Each row is a point. Each copy is the shape, with its points in the same order, stretched, turned, moved and blurred by noise. Say if it was mirrored as well.

Shape (7 x 2):
[[-0.32,+0.13],
[+0.12,-0.14],
[+0.44,+0.06],
[+0.43,+0.11],
[-0.79,+0.06],
[+0.46,-0.08],
[+0.19,-0.17]]
Copy 1 (7 x 2):
[[+0.33,-0.04],
[-0.20,-0.03],
[-0.32,+0.26],
[-0.32,+0.36],
[+0.68,-0.29],
[-0.42,+0.17],
[-0.27,-0.03]]
Copy 1 is: mirrored
Copy 2 (7 x 2):
[[-0.39,-0.19],
[+0.03,+0.25],
[+0.44,-0.06],
[+0.42,-0.09],
[-0.83,-0.13],
[+0.38,+0.19],
[+0.13,+0.29]]
Copy 2 is: mirrored

Shape (7 x 4):
[[+0.38,+0.34,-0.06,+0.16],
[-0.14,-0.58,-0.22,+0.02],
[+0.15,-0.42,+0.02,-0.08],
[-0.08,-0.14,-0.50,-0.42],
[+0.07,+0.67,+0.25,-0.52],
[+0.21,-0.22,-0.04,+0.08],
[-0.07,+0.11,+0.24,+0.07]]
Copy 1 (7 x 4):
[[-0.68,-0.32,-0.21,-0.22],
[+0.37,+0.10,+0.35,+0.23],
[+0.19,-0.17,+0.40,+0.06],
[+0.10,-0.28,+0.09,+0.64],
[-0.04,-0.74,-0.60,-0.06],
[-0.04,-0.14,+0.24,-0.08],
[+0.10,-0.10,-0.21,-0.37]]
Copy 1 is: mirrored
Copy 2 (7 x 4):
[[-0.14,+0.14,-0.08,-0.50],
[+0.35,-0.32,-0.09,+0.68],
[+0.47,-0.17,+0.12,+0.19],
[+0.13,-0.92,-0.11,+0.11],
[-0.46,-0.40,+0.63,-0.85],
[+0.26,-0.05,-0.02,+0.05],
[-0.20,+0.11,+0.31,-0.01]]
Copy 2 is: only turned
Copy 3 (7 x 4):
[[+0.40,+0.09,+0.56,+0.04],
[+0.04,+0.00,-0.53,+0.06],
[+0.03,-0.34,-0.36,+0.01],
[-0.09,-0.33,-0.41,+0.58],
[-0.47,-0.28,+0.67,+0.30],
[+0.22,-0.09,-0.10,-0.02],
[-0.06,+0.22,+0.31,-0.14]]
Copy 3 is: mirrored

Shape (12 x 6):
[[+0.81,-0.10,-0.17,-0.06,-0.43,-0.28],
[+0.07,-0.06,-0.13,+0.21,+0.43,-0.51],
[+0.12,-0.68,-0.41,-0.14,+0.32,-0.03],
[-0.22,-0.01,+0.25,+0.24,+0.01,-0.62],
[-0.42,-0.46,-0.07,+0.14,+0.34,+0.94],
[+0.01,+0.33,+0.03,+0.10,+0.01,-0.25],
[-0.30,+0.26,-0.35,+0.28,+0.37,+0.08],
[-0.03,+0.31,+0.05,+0.10,+0.34,-0.30],
[+0.16,-0.35,+0.53,+0.52,+0.17,+0.20],
[+0.09,+0.03,+0.08,+0.00,-0.28,+0.11],
[-0.09,+0.15,+0.40,+0.10,+0.38,-0.10],
[+0.13,-0.35,+0.52,+0.41,-0.27,+0.41]]
Copy 1 (12 x 6):
[[+0.14,+0.16,+0.54,-0.09,+0.79,-0.36],
[-0.12,+0.15,+0.12,-0.05,+0.36,+0.36],
[+0.36,+0.34,+0.83,+0.16,+0.52,+0.38],
[-0.62,-0.19,+0.03,-0.12,+0.00,+0.01],
[+0.42,-0.08,+0.16,+0.70,-0.27,+0.37],
[-0.23,+0.08,-0.32,-0.01,-0.02,+0.00],
[-0.08,+0.36,-0.47,+0.36,-0.14,+0.39],
[-0.16,+0.09,-0.29,-0.04,+0.02,+0.25],
[+0.00,-0.58,+0.22,+0.29,+0.30,+0.14],
[-0.08,-0.07,+0.02,+0.17,+0.01,-0.25],
[-0.05,-0.27,-0.21,-0.03,-0.11,+0.25],
[-0.04,-0.62,+0.25,+0.37,+0.17,-0.24]]
Copy 1 is: mirrored
Copy 2 (12 x 6):
[[-0.61,-0.14,+0.59,+0.77,+0.15,-0.17],
[-0.25,-0.07,-0.52,+0.28,+0.27,-0.28],
[-0.30,-0.75,-0.27,+0.21,+0.37,-0.28],
[+0.46,+0.32,-0.23,+0.29,+0.26,-0.38],
[-0.33,-0.40,-0.02,-0.89,-0.03,-0.50],
[-0.12,+0.29,-0.17,+0.35,-0.05,+0.00],
[-0.30,-0.19,-0.65,+0.01,-0.20,-0.30],
[-0.10,+0.37,-0.54,+0.15,+0.08,-0.01],
[-0.33,+0.32,+0.39,-0.34,+0.26,-0.62],
[-0.14,+0.14,+0.35,+0.06,-0.08,-0.15],
[-0.12,+0.47,-0.18,-0.25,+0.15,-0.08],
[-0.02,+0.35,+0.82,-0.40,+0.03,-0.60]]
Copy 2 is: only turned
Copy 3 (12 x 6):
[[-0.17,-0.08,-0.01,+0.67,+0.28,-0.53],
[-0.56,-0.01,+0.29,+0.03,+0.41,+0.18],
[-0.73,+0.03,+0.22,+0.41,-0.41,+0.15],
[+0.08,+0.26,+0.65,-0.17,+0.43,+0.07],
[+0.11,+0.03,-0.38,-0.22,-0.70,+0.59],
[-0.10,-0.03,+0.00,-0.14,+0.38,-0.23],
[-0.32,-0.43,-0.05,-0.20,+0.29,+0.25],
[-0.32,+0.02,-0.07,-0.16,+0.34,-0.01],
[+0.51,+0.54,-0.23,-0.04,+0.05,+0.60],
[+0.23,+0.05,-0.03,+0.06,+0.02,-0.22],
[+0.01,+0.39,-0.19,-0.33,+0.08,+0.09],
[+0.80,+0.43,-0.18,+0.04,-0.11,+0.32]]
Copy 3 is: mirrored

Shape (13 x 9):
[[+0.31,+0.17,-0.10,+0.58,+0.09,+0.07,+0.21,-0.36,-0.14],
[-0.25,+0.56,-0.03,+0.46,-0.07,+0.00,+0.11,+0.30,+0.05],
[+0.30,+0.26,+0.00,+0.18,-0.49,-0.10,+0.01,-0.19,-0.19],
[+0.16,+0.32,+0.15,+0.16,+0.17,+0.54,+0.11,-0.40,+0.67],
[+0.34,+0.03,+0.07,-0.16,+0.11,+0.05,-0.28,-0.13,-0.11],
[+0.04,+0.53,-0.14,+0.01,+0.15,-0.30,-0.20,+0.49,+0.33],
[-0.43,-0.25,-0.12,-0.60,-0.56,+0.20,-0.10,-0.02,+0.18],
[+0.04,-0.39,+0.33,+0.65,+0.26,-0.29,+0.11,+0.01,+0.25],
[-0.56,-0.60,-0.23,-0.23,+0.04,+0.03,-0.08,+0.11,+0.40],
[+0.54,+0.23,+0.12,+0.21,+0.34,+0.09,+0.36,+0.15,+0.24],
[-0.02,+0.38,+0.09,-0.02,+0.19,-0.65,+0.24,-0.41,-0.09],
[+0.37,+0.23,-0.31,+0.20,-0.17,+0.08,+0.14,-0.52,+0.28],
[-0.34,+0.30,-0.18,+0.18,-0.31,-0.61,-0.06,+0.20,-0.04]]
Copy 1 (13 x 9):
[[+0.26,-0.26,+0.44,+0.29,-0.41,-0.02,-0.12,-0.36,+0.05],
[+0.49,+0.40,+0.06,+0.54,+0.44,-0.40,-0.22,+0.28,+0.29],
[+0.32,+0.25,+0.07,+0.22,-0.27,+0.00,-0.63,-0.56,+0.28],
[-0.70,-0.65,-0.44,+0.39,-0.42,-0.46,-0.17,+0.20,+0.12],
[+0.04,-0.35,+0.05,+0.09,+0.05,-0.22,-0.14,-0.59,-0.12],
[+0.11,+0.21,+0.10,+0.12,+0.89,-0.60,-0.41,+0.48,-0.08],
[-0.21,+0.51,-0.62,-0.17,-0.16,-0.38,+0.14,-0.41,+0.25],
[-0.08,-0.16,+0.23,+0.56,+0.15,+0.18,+0.62,+0.13,-0.39],
[-0.38,+0.23,-0.27,-0.19,+0.07,-0.40,+0.88,+0.02,-0.29],
[+0.02,-0.55,-0.06,+0.35,+0.19,+0.06,-0.09,+0.26,-0.04],
[-0.09,+0.18,+0.84,-0.09,+0.19,-0.11,-0.37,-0.18,+0.37],
[-0.32,-0.21,+0.19,-0.10,-0.68,-0.30,-0.50,-0.25,+0.11],
[+0.31,+0.90,+0.45,+0.05,+0.49,-0.33,-0.32,+0.04,+0.20]]
Copy 1 is: only turned
Copy 2 (13 x 9):
[[+0.49,+0.14,+0.58,+0.13,-0.14,+0.52,+0.17,-0.20,+0.35],
[-0.17,+0.13,+0.57,+0.14,+0.23,+0.21,-0.36,-0.63,+0.04],
[+0.13,+0.09,+0.54,-0.19,-0.36,-0.14,-0.09,-0.24,+0.23],
[+0.50,-0.45,+0.38,-0.32,+0.32,+0.43,-0.44,+0.24,+0.00],
[-0.03,+0.03,+0.18,-0.11,-0.31,+0.02,-0.16,+0.39,-0.04],
[-0.30,+0.26,+0.14,+0.00,+0.03,+0.07,-0.61,-0.39,-0.48],
[-0.24,-0.52,-0.23,-0.17,+0.13,-0.82,-0.27,+0.20,-0.01],
[+0.23,+0.09,+0.03,+0.22,-0.35,+0.68,-0.44,-0.34,+0.64],
[-0.06,-0.44,-0.60,+0.29,+0.22,-0.24,-0.33,+0.01,+0.09],
[+0.06,+0.17,+0.13,-0.32,-0.05,+0.67,-0.06,-0.09,+0.06],
[+0.28,+0.72,+0.16,-0.10,+0.09,+0.14,-0.43,-0.05,+0.26],
[+0.70,-0.11,+0.34,-0.19,-0.04,+0.11,-0.05,-0.13,+0.05],
[-0.16,+0.39,+0.16,+0.24,-0.05,-0.27,-0.52,-0.70,+0.10]]
Copy 2 is: only turned
Copy 3 (13 x 9):
[[+0.02,-0.42,-0.70,-0.18,-0.75,+0.02,+0.22,+0.06,-0.12],
[+0.46,-0.32,-0.20,-0.72,-0.35,-0.15,+0.03,-0.10,-0.12],
[+0.11,+0.28,-0.57,-0.25,-0.27,-0.05,+0.22,+0.11,-0.10],
[-0.09,-0.69,-0.30,-0.41,-0.33,-0.44,+0.69,-0.45,+0.13],
[+0.02,-0.11,-0.39,-0.03,+0.02,-0.24,+0.01,+0.26,+0.29],
[+0.72,-0.12,+0.10,-0.24,-0.14,-0.52,-0.05,-0.07,+0.20],
[-0.31,+0.35,+0.32,-0.35,+0.50,-0.22,-0.16,-0.23,-0.30],
[+0.41,-0.32,+0.10,+0.21,-0.47,+0.47,+0.13,-0.23,+0.25],
[-0.13,-0.12,+0.68,-0.03,+0.12,+0.01,-0.44,-0.37,-0.19],
[+0.31,-0.65,-0.25,+0.04,-0.44,-0.26,+0.69,+0.21,-0.03],
[+0.69,+0.08,-0.62,+0.31,-0.02,-0.38,-0.09,-0.32,-0.12],
[-0.05,-0.14,-0.53,-0.08,-0.67,-0.35,+0.37,-0.24,-0.21],
[+0.65,+0.40,-0.03,-0.22,-0.13,-0.10,-0.41,-0.25,-0.15]]
Copy 3 is: mirrored
Copy 4 (13 x 9):
[[-0.34,+0.03,-0.60,-0.03,+0.24,-0.24,-0.01,+0.04,-0.22],
[+0.09,-0.52,-0.08,+0.17,-0.02,+0.06,-0.16,+0.21,-0.38],
[+0.00,-0.12,-0.07,+0.25,+0.68,-0.03,-0.34,-0.34,-0.15],
[-0.33,+0.18,-0.97,+0.02,-0.04,+0.34,+0.06,+0.08,+0.30],
[-0.27,+0.32,-0.03,-0.08,+0.10,+0.12,-0.37,+0.01,-0.03],
[+0.12,-0.37,+0.11,-0.12,+0.00,+0.28,-0.44,+0.42,-0.14],
[+0.33,-0.35,+0.47,-0.02,-0.03,+0.63,-0.09,-0.89,+0.34],
[+0.43,+0.10,-0.41,-0.39,+0.07,-0.30,+0.03,+0.00,-0.12],
[+0.39,-0.19,+0.20,-0.53,-0.40,+0.40,+0.09,-0.51,+0.13],
[-0.07,+0.06,-0.26,-0.26,+0.08,-0.04,+0.11,+0.61,+0.21],
[-0.29,-0.51,-0.46,-0.57,+0.35,-0.19,-0.32,-0.26,+0.28],
[-0.34,-0.02,-0.64,-0.01,+0.43,+0.23,-0.04,-0.32,-0.10],
[+0.33,-0.65,+0.16,-0.14,+0.36,+0.09,-0.48,-0.43,-0.29]]
Copy 4 is: mirrored

Shape (14 x 11):
[[+0.35,-0.46,-0.10,+0.02,-0.18,+0.03,+0.03,-0.08,+0.13,+0.12,-0.27],
[+0.77,+0.14,-0.06,+0.07,-0.17,-0.16,+0.50,+0.38,+0.11,+0.24,+0.05],
[-0.14,+0.30,-0.02,+0.07,-0.16,-0.10,+0.00,-0.04,+0.03,-0.07,-0.05],
[+0.26,+0.69,+0.07,-0.18,-0.47,-0.01,+0.36,+0.62,+0.00,+0.27,+0.19],
[+0.13,-0.09,+0.43,+0.32,-0.25,+0.25,+0.34,-0.06,+0.30,-0.25,+0.09],
[+0.13,+0.10,+0.10,+0.42,-0.04,-0.28,+0.48,-0.10,-0.46,+0.03,+0.09],
[-0.04,+0.34,+0.18,+0.03,+0.01,-0.02,-0.40,+0.12,-0.29,-0.23,+0.24],
[+0.23,+0.17,-0.19,+0.30,-0.31,+0.66,+0.14,-0.28,-0.13,+0.07,+0.47],
[+0.63,+0.18,-0.21,-0.72,+0.33,+0.15,+0.17,+0.32,+0.18,+0.34,+0.28],
[-0.18,-0.25,-0.26,+0.09,-0.21,+0.08,-0.16,-0.15,+0.17,+0.63,+0.00],
[+0.02,-0.28,+0.26,+0.33,+0.75,+0.04,-0.20,+0.31,-0.44,-0.22,-0.06],
[-0.08,+0.28,-0.22,-0.53,-0.21,+0.46,-0.07,-0.47,-0.27,-0.02,-0.47],
[+0.00,-0.29,+0.36,-0.52,-0.45,-0.01,+0.32,-0.29,-0.26,+0.03,-0.26],
[+0.09,-0.05,-0.21,-0.07,-0.11,-0.11,+0.27,+0.31,-0.10,-0.11,+0.04]]
Copy 1 (14 x 11):
[[-0.53,+0.04,+0.06,+0.17,+0.21,-0.30,-0.04,+0.36,+0.12,+0.15,-0.25],
[-0.03,+0.11,-0.13,+0.65,+0.37,+0.21,-0.51,+0.58,-0.37,+0.00,-0.07],
[+0.04,+0.11,-0.30,+0.12,-0.16,+0.08,-0.02,-0.14,+0.04,-0.06,+0.08],
[+0.39,-0.51,-0.34,+0.60,-0.10,+0.26,-0.74,+0.22,-0.58,+0.11,+0.28],
[+0.03,+0.38,+0.21,+0.40,-0.41,+0.00,-0.24,+0.38,-0.16,-0.28,+0.01],
[+0.47,+0.95,-0.32,-0.14,+0.31,-0.05,-0.27,+0.22,-0.12,-0.09,-0.11],
[+0.30,-0.20,+0.09,-0.21,+0.15,+0.29,+0.29,-0.04,+0.01,-0.55,+0.24],
[-0.34,+0.02,-0.03,-0.16,-0.41,+0.20,-0.55,+0.16,-0.19,-0.36,-0.38],
[+0.09,-0.74,+0.04,+0.42,+0.21,+0.64,-0.09,+0.49,+0.01,+0.09,-0.11],
[-0.26,-0.24,-0.40,+0.04,-0.06,-0.35,-0.16,+0.01,-0.04,+0.19,-0.80],
[+0.42,+0.46,+0.33,-0.44,+0.60,+0.48,+0.92,+0.30,-0.27,-0.43,+0.24],
[-0.32,-0.40,-0.26,-0.44,-0.59,-0.20,-0.04,+0.04,+0.73,+0.33,+0.39],
[+0.35,+0.03,+0.14,-0.12,-0.17,-0.83,-0.37,+0.47,+0.55,+0.55,+0.15],
[+0.02,+0.15,+0.02,+0.18,+0.30,+0.11,-0.19,+0.00,-0.26,+0.29,+0.23]]
Copy 1 is: mirrored
Copy 2 (14 x 11):
[[-0.07,-0.52,-0.28,-0.43,+0.04,+0.29,+0.02,-0.14,+0.50,-0.08,-0.03],
[+0.16,-0.72,-0.28,-0.24,-0.11,-0.02,-0.42,-0.16,-0.65,-0.35,+0.38],
[-0.15,-0.14,-0.01,+0.05,+0.19,+0.00,+0.07,-0.03,-0.32,-0.09,-0.33],
[+0.03,-0.49,+0.13,+0.28,+0.05,-0.28,-0.30,-0.52,-1.35,-0.03,+0.03],
[-0.48,-0.81,-0.40,+0.38,+0.15,-0.28,+0.11,-0.44,+0.27,-0.18,-0.05],
[-0.03,-0.44,-0.11,+0.04,-0.08,-0.23,+0.40,+0.05,-0.33,-0.48,+0.31],
[-0.47,+0.19,-0.19,+0.10,-0.04,-0.21,-0.10,-0.24,-0.34,+0.33,-0.14],
[-0.97,-0.24,+0.60,+0.09,+0.49,-0.17,+0.16,-0.45,-0.28,-0.02,+0.41],
[+0.16,+0.12,+0.45,-0.08,-0.40,+0.24,-0.97,-0.26,-0.25,+0.04,+0.65],
[-0.04,+0.17,+0.44,-0.62,+0.36,+0.04,+0.28,-0.35,+0.17,-0.19,-0.18],
[+0.22,+0.18,-0.81,+0.15,-0.24,-0.10,+0.05,-0.30,+0.55,+0.06,+0.66],
[-0.56,-0.10,+0.78,+0.48,+0.16,+0.96,+0.18,-0.05,+0.02,+0.03,-0.32],
[-0.26,-0.69,+0.26,+0.30,-0.26,+0.33,+0.40,-0.26,+0.46,+0.03,-0.32],
[+0.23,-0.42,-0.03,+0.09,+0.03,-0.06,-0.08,+0.12,-0.20,+0.27,+0.38]]
Copy 2 is: mirrored
